Each row is a point. The points of each table are mixes of a few directions, plus a little noise. How many directions does each table use, and how many do they share? Where both have some left over, give the other angles between the two spaces (their principal angles), to ten degrees, smallest first.

First (4 x 2)
[[-0.14, -0.22],
[0.24, 0.36],
[0.31, 0.51],
[-0.42, -0.64]]
Second (4 x 2)
[[-0.69, 0.15],
[-0.35, 0.10],
[0.38, -0.09],
[0.66, -0.16]]
Directions: first 1, second 1, shared 0; angles 70

First (6 x 6)
[[1.20, 0.38, 0.07, -0.72, -1.13, -0.49],
[-0.78, -0.22, -0.03, 0.46, 0.72, 0.33],
[0.14, 0.05, 0.00, -0.10, -0.15, -0.08],
[-0.10, -0.03, -0.01, 0.05, 0.09, 0.04],
[-0.27, -0.07, 0.00, 0.15, 0.26, 0.12],
[-0.19, -0.06, -0.02, 0.11, 0.19, 0.07]]
Second (9 x 6)
[[0.10, 0.20, -0.31, 0.45, -0.98, -0.11],
[-1.06, -0.62, -0.12, -0.36, -0.46, 0.57],
[0.17, -0.07, 0.03, -0.15, 0.06, -0.10],
[-0.04, 0.34, 0.07, 0.55, 0.45, 0.04],
[0.08, -0.20, -0.25, 0.31, 0.07, -0.24],
[-0.32, -0.21, 0.22, -0.62, 0.19, 0.28],
[-0.27, 0.33, 0.37, -0.32, 0.10, 0.39],
[1.20, 0.49, 0.13, 0.14, 0.36, -0.62],
[0.11, -0.31, -0.16, 0.01, 0.25, -0.21]]
Directions: first 1, second 4, shared 1

First (9 x 11)
[[-0.21, 0.28, -0.31, 0.24, -0.39, -0.38, 0.11, 0.29, 0.31, 0.04, -0.27],
[-0.37, 0.32, -0.06, 0.26, -0.35, -0.05, -0.22, 0.32, 0.17, 0.15, 0.00],
[-0.28, -0.04, -0.24, 0.44, -0.16, -0.42, 0.56, 0.00, 0.41, -0.23, -0.45],
[0.37, 0.37, -0.36, -0.41, -0.36, -0.08, 0.32, -0.19, -0.24, 0.00, 0.15],
[0.57, -1.32, 1.18, -0.54, 1.69, 0.94, -1.14, -0.27, -0.51, 0.06, 0.42],
[-0.47, 0.12, -0.03, 0.46, -0.24, -0.07, 0.20, 0.05, 0.23, -0.06, -0.11],
[0.11, -0.03, -0.11, -0.04, 0.01, -0.18, 0.04, 0.08, 0.09, -0.02, -0.15],
[0.07, 0.36, -0.06, -0.23, -0.31, 0.35, 0.38, -0.46, -0.46, -0.04, 0.46],
[0.20, -0.05, -0.02, -0.18, 0.09, -0.09, -0.24, 0.17, 0.01, 0.09, -0.06]]
Second (8 x 11)
[[0.02, -0.09, -0.04, 0.03, 0.05, -0.08, 0.17, -0.07, 0.05, -0.09, -0.10],
[0.17, -0.58, -0.24, 0.20, 0.37, -0.53, 1.14, -0.50, 0.33, -0.59, -0.68],
[0.16, -0.54, -0.22, 0.19, 0.34, -0.49, 1.06, -0.47, 0.30, -0.55, -0.63],
[-0.15, 0.53, 0.22, -0.18, -0.33, 0.48, -1.03, 0.46, -0.30, 0.53, 0.61],
[-0.18, 0.61, 0.25, -0.21, -0.38, 0.55, -1.19, 0.52, -0.34, 0.61, 0.71],
[-0.06, 0.21, 0.08, -0.07, -0.13, 0.18, -0.40, 0.18, -0.12, 0.21, 0.24],
[0.05, -0.17, -0.07, 0.06, 0.11, -0.15, 0.33, -0.15, 0.09, -0.17, -0.20],
[-0.01, 0.04, 0.02, -0.01, -0.03, 0.04, -0.09, 0.04, -0.02, 0.04, 0.06]]
Directions: first 4, second 1, shared 1

First (10 x 18)
[[-0.94, 0.55, -0.59, -0.92, 0.08, 0.51, -1.59, 1.03, 0.19, 0.77, 0.12, -1.15, 0.69, -0.63, 0.25, 0.95, 0.99, -1.23],
[0.06, -0.12, 0.06, 0.16, -0.04, 0.00, -0.06, -0.14, -0.05, 0.03, 0.07, 0.11, -0.03, 0.03, 0.04, -0.18, -0.13, 0.17],
[0.06, -0.24, 0.02, 0.47, -0.04, -0.09, -0.52, -0.33, -0.17, 0.23, 0.19, 0.17, 0.02, 0.02, 0.08, -0.50, -0.03, 0.32],
[0.05, -0.15, 0.14, 0.48, 0.00, -0.30, -0.20, -0.33, -0.21, 0.06, 0.12, 0.18, -0.08, 0.11, -0.05, -0.50, -0.03, 0.34],
[0.19, 0.13, 0.04, -0.42, 0.01, 0.19, 0.79, 0.22, 0.18, -0.30, -0.24, 0.02, -0.07, 0.07, -0.04, 0.47, -0.20, -0.17],
[-0.04, -0.03, 0.16, 0.34, 0.07, -0.47, -0.09, -0.20, -0.19, -0.03, 0.02, 0.06, -0.14, 0.12, -0.13, -0.38, 0.16, 0.22],
[0.19, -0.35, 0.08, 0.59, -0.09, -0.03, -0.34, -0.49, -0.17, 0.19, 0.22, 0.35, -0.06, 0.04, 0.09, -0.63, -0.25, 0.46],
[-0.30, 0.27, 0.00, -0.27, 0.15, -0.24, 0.01, 0.36, -0.01, -0.08, -0.14, -0.36, 0.00, -0.05, -0.09, 0.28, 0.41, -0.30],
[0.40, -0.33, 0.16, 0.38, -0.11, 0.04, 0.38, -0.46, -0.07, -0.15, 0.06, 0.50, -0.16, 0.17, 0.02, -0.41, -0.54, 0.51],
[0.37, 0.22, 0.10, -0.81, 0.01, 0.46, 1.63, 0.37, 0.39, -0.67, -0.49, 0.13, -0.19, 0.16, -0.13, 0.87, -0.46, -0.22]]
Second (10 x 18)
[[-0.05, 0.02, 0.00, -0.04, 0.01, 0.01, -0.02, 0.04, 0.02, 0.02, 0.01, -0.02, 0.03, 0.00, 0.03, 0.02, 0.03, -0.03],
[-0.31, 0.20, -0.24, -0.35, 0.00, 0.28, -0.63, 0.37, 0.10, 0.34, 0.08, -0.39, 0.31, -0.26, 0.13, 0.33, 0.32, -0.42],
[0.89, -0.97, 0.07, 0.95, -0.41, 0.53, -0.06, -1.17, -0.12, 0.21, 0.45, 1.10, -0.01, 0.08, 0.34, -1.09, -1.23, 1.04],
[0.27, -0.43, -0.15, 0.28, -0.22, 0.54, -0.56, -0.43, -0.03, 0.38, 0.32, 0.33, 0.19, -0.13, 0.31, -0.34, -0.46, 0.25],
[-0.36, 0.37, -0.01, -0.38, 0.19, -0.25, 0.07, 0.48, 0.06, -0.12, -0.21, -0.44, -0.01, -0.01, -0.13, 0.40, 0.48, -0.40],
[0.40, -0.27, 0.24, 0.43, -0.04, -0.21, 0.60, -0.45, -0.08, -0.29, -0.03, 0.49, -0.29, 0.27, -0.09, -0.45, -0.42, 0.52],
[-0.35, 0.62, 0.23, -0.40, 0.35, -0.76, 0.82, 0.59, 0.05, -0.56, -0.48, -0.45, -0.36, 0.22, -0.45, 0.49, 0.67, -0.34],
[-0.01, 0.14, 0.18, -0.03, 0.10, -0.40, 0.55, 0.10, -0.02, -0.34, -0.19, -0.04, -0.23, 0.18, -0.18, 0.03, 0.13, 0.04],
[-0.48, 0.51, -0.09, -0.56, 0.21, -0.26, -0.05, 0.66, 0.08, -0.09, -0.21, -0.61, 0.05, -0.06, -0.16, 0.60, 0.70, -0.60],
[0.03, -0.23, -0.26, 0.03, -0.18, 0.56, -0.78, -0.11, 0.00, 0.47, 0.30, 0.03, 0.34, -0.23, 0.30, -0.11, -0.21, -0.04]]
Directions: first 3, second 2, shared 2

First (10 x 32)
[[-0.54, 0.20, 0.20, 0.34, -0.46, 0.66, -0.31, -0.06, -0.91, -0.07, -0.13, -0.32, 0.59, 0.05, 0.31, 0.33, 0.05, 0.28, -0.47, 0.31, 0.05, 0.11, -0.58, -0.26, 0.47, -0.64, 0.08, 0.24, 0.71, -0.43, 0.03, -0.02],
[-0.08, -0.04, 0.71, 0.25, 0.66, -1.22, 0.61, -0.54, 0.69, 0.05, 0.50, 0.27, -0.76, -0.53, 0.11, 0.09, 0.31, -0.26, 0.81, -0.67, -0.05, -0.75, -0.09, 0.28, -0.35, 0.66, 0.02, -0.80, -1.18, -0.42, 0.04, 0.57],
[0.34, -0.11, -0.21, -0.41, 0.08, 0.61, -0.29, 0.13, -0.09, 0.31, -0.56, 0.07, 0.72, 0.26, -0.14, -0.36, -0.02, 0.17, -0.10, 0.27, 0.45, 0.81, 0.47, -0.44, 0.46, -0.25, 0.40, 0.35, 0.31, 0.24, 0.02, 0.02],
[-0.03, -0.33, 0.36, -0.29, 0.56, -0.57, 0.40, -0.19, 0.81, -0.02, 0.48, -0.03, -0.24, 0.15, -0.14, -0.07, 0.08, -0.17, 0.31, -0.69, 0.00, -0.01, 0.09, 0.09, -0.27, 0.84, -0.04, -0.36, -0.94, 0.22, 0.02, -0.15],
[-0.51, 0.60, -0.58, -0.09, -0.11, 0.75, -0.56, 0.40, -0.14, 0.31, -0.36, 0.21, 0.34, 0.41, -0.03, -0.21, -0.26, -0.12, 0.54, 0.72, -0.21, 0.10, 0.30, 0.07, 0.47, -0.36, -0.43, 0.10, 1.19, 0.35, -0.17, -0.41],
[0.59, -0.06, -0.49, -0.03, -0.55, 0.55, -0.33, 0.29, -0.60, -0.04, -0.55, -0.05, 0.28, -0.11, -0.07, -0.09, -0.12, 0.25, -0.69, 0.49, 0.20, 0.40, 0.15, -0.25, 0.05, -0.69, 0.27, 0.62, 0.60, 0.03, 0.02, 0.11],
[0.00, -0.21, 0.03, 0.04, -0.12, -0.33, 0.26, 0.05, 0.15, -0.33, 0.41, -0.19, -0.42, 0.01, -0.07, 0.19, -0.06, -0.09, -0.33, -0.33, -0.28, -0.26, -0.23, 0.25, -0.47, 0.33, -0.20, -0.02, -0.33, 0.10, 0.02, -0.25],
[0.32, -0.15, 0.28, 0.11, 0.37, -0.88, 0.44, -0.24, 0.55, -0.03, 0.28, 0.22, -0.65, -0.40, -0.05, -0.05, 0.16, -0.18, 0.38, -0.46, -0.03, -0.46, 0.09, 0.21, -0.44, 0.46, 0.05, -0.40, -0.88, -0.15, 0.03, 0.38],
[-0.45, 0.12, -0.18, 0.08, -0.59, 0.98, -0.44, 0.22, -0.84, -0.14, -0.17, -0.41, 0.72, 0.37, 0.14, 0.23, -0.12, 0.27, -0.71, 0.41, -0.02, 0.40, -0.39, -0.25, 0.44, -0.58, -0.06, 0.49, 0.96, -0.01, -0.01, -0.40],
[0.36, -0.05, -0.09, 0.02, 0.15, -0.53, 0.23, -0.01, 0.38, -0.01, 0.10, 0.21, -0.55, -0.26, -0.11, -0.11, -0.01, -0.16, 0.22, -0.14, -0.11, -0.33, 0.20, 0.24, -0.42, 0.24, -0.07, -0.14, -0.41, 0.08, -0.01, 0.17]]
Second (10 x 32)
[[0.46, -0.27, -0.33, -0.58, 0.26, 0.04, 0.02, 0.25, 0.55, 0.13, -0.11, 0.08, 0.10, 0.34, -0.34, -0.39, -0.13, -0.09, 0.02, -0.09, 0.15, 0.52, 0.60, -0.08, -0.11, 0.36, 0.05, 0.17, -0.21, 0.59, -0.03, -0.29],
[-0.05, 0.03, 0.04, 0.07, -0.03, -0.01, 0.00, -0.03, -0.05, -0.01, 0.01, -0.02, -0.01, -0.05, 0.02, 0.04, 0.02, 0.01, -0.01, -0.01, -0.02, -0.07, -0.07, 0.00, 0.01, -0.05, -0.02, -0.03, 0.00, -0.06, 0.00, 0.03],
[0.28, -0.17, -0.20, -0.34, 0.16, 0.03, 0.00, 0.15, 0.33, 0.08, -0.08, 0.07, 0.05, 0.21, -0.21, -0.23, -0.07, -0.03, 0.02, -0.05, 0.08, 0.31, 0.36, -0.04, -0.07, 0.22, 0.03, 0.10, -0.13, 0.36, -0.04, -0.16],
[-0.03, 0.02, 0.04, 0.06, -0.03, 0.01, -0.01, -0.02, -0.04, -0.01, 0.01, -0.01, -0.02, -0.02, 0.04, 0.03, 0.00, 0.02, 0.00, 0.01, -0.01, -0.04, -0.03, 0.01, 0.01, -0.02, -0.01, -0.02, 0.01, -0.05, 0.01, 0.02],
[0.35, -0.21, -0.26, -0.45, 0.20, 0.03, 0.02, 0.20, 0.44, 0.10, -0.10, 0.07, 0.08, 0.27, -0.27, -0.30, -0.11, -0.05, 0.02, -0.07, 0.10, 0.41, 0.46, -0.04, -0.10, 0.28, 0.03, 0.13, -0.15, 0.46, -0.02, -0.22],
[0.42, -0.24, -0.30, -0.51, 0.24, 0.05, 0.01, 0.21, 0.50, 0.12, -0.11, 0.08, 0.07, 0.31, -0.30, -0.35, -0.12, -0.06, 0.01, -0.08, 0.12, 0.45, 0.54, -0.05, -0.12, 0.33, 0.04, 0.16, -0.19, 0.54, -0.03, -0.24],
[0.58, -0.34, -0.43, -0.73, 0.31, 0.06, 0.02, 0.31, 0.72, 0.17, -0.16, 0.13, 0.12, 0.42, -0.41, -0.51, -0.17, -0.08, 0.04, -0.10, 0.17, 0.65, 0.77, -0.08, -0.16, 0.45, 0.06, 0.23, -0.25, 0.77, -0.03, -0.34],
[-1.51, 0.88, 1.10, 1.90, -0.81, -0.16, -0.06, -0.81, -1.86, -0.41, 0.41, -0.33, -0.31, -1.13, 1.09, 1.27, 0.43, 0.24, -0.10, 0.29, -0.45, -1.73, -1.99, 0.20, 0.42, -1.20, -0.17, -0.55, 0.68, -1.99, 0.07, 0.92],
[0.05, -0.04, -0.03, -0.07, 0.03, 0.01, 0.00, 0.04, 0.08, 0.01, -0.01, 0.02, 0.00, 0.03, -0.04, -0.05, -0.02, 0.00, 0.00, -0.01, 0.01, 0.05, 0.08, 0.00, -0.01, 0.04, 0.02, 0.02, -0.03, 0.07, 0.00, -0.02],
[-0.51, 0.30, 0.38, 0.67, -0.28, -0.04, -0.01, -0.28, -0.64, -0.15, 0.14, -0.12, -0.10, -0.38, 0.40, 0.44, 0.15, 0.07, -0.03, 0.10, -0.15, -0.59, -0.67, 0.08, 0.15, -0.42, -0.06, -0.21, 0.23, -0.69, 0.02, 0.33]]
Directions: first 5, second 1, shared 1
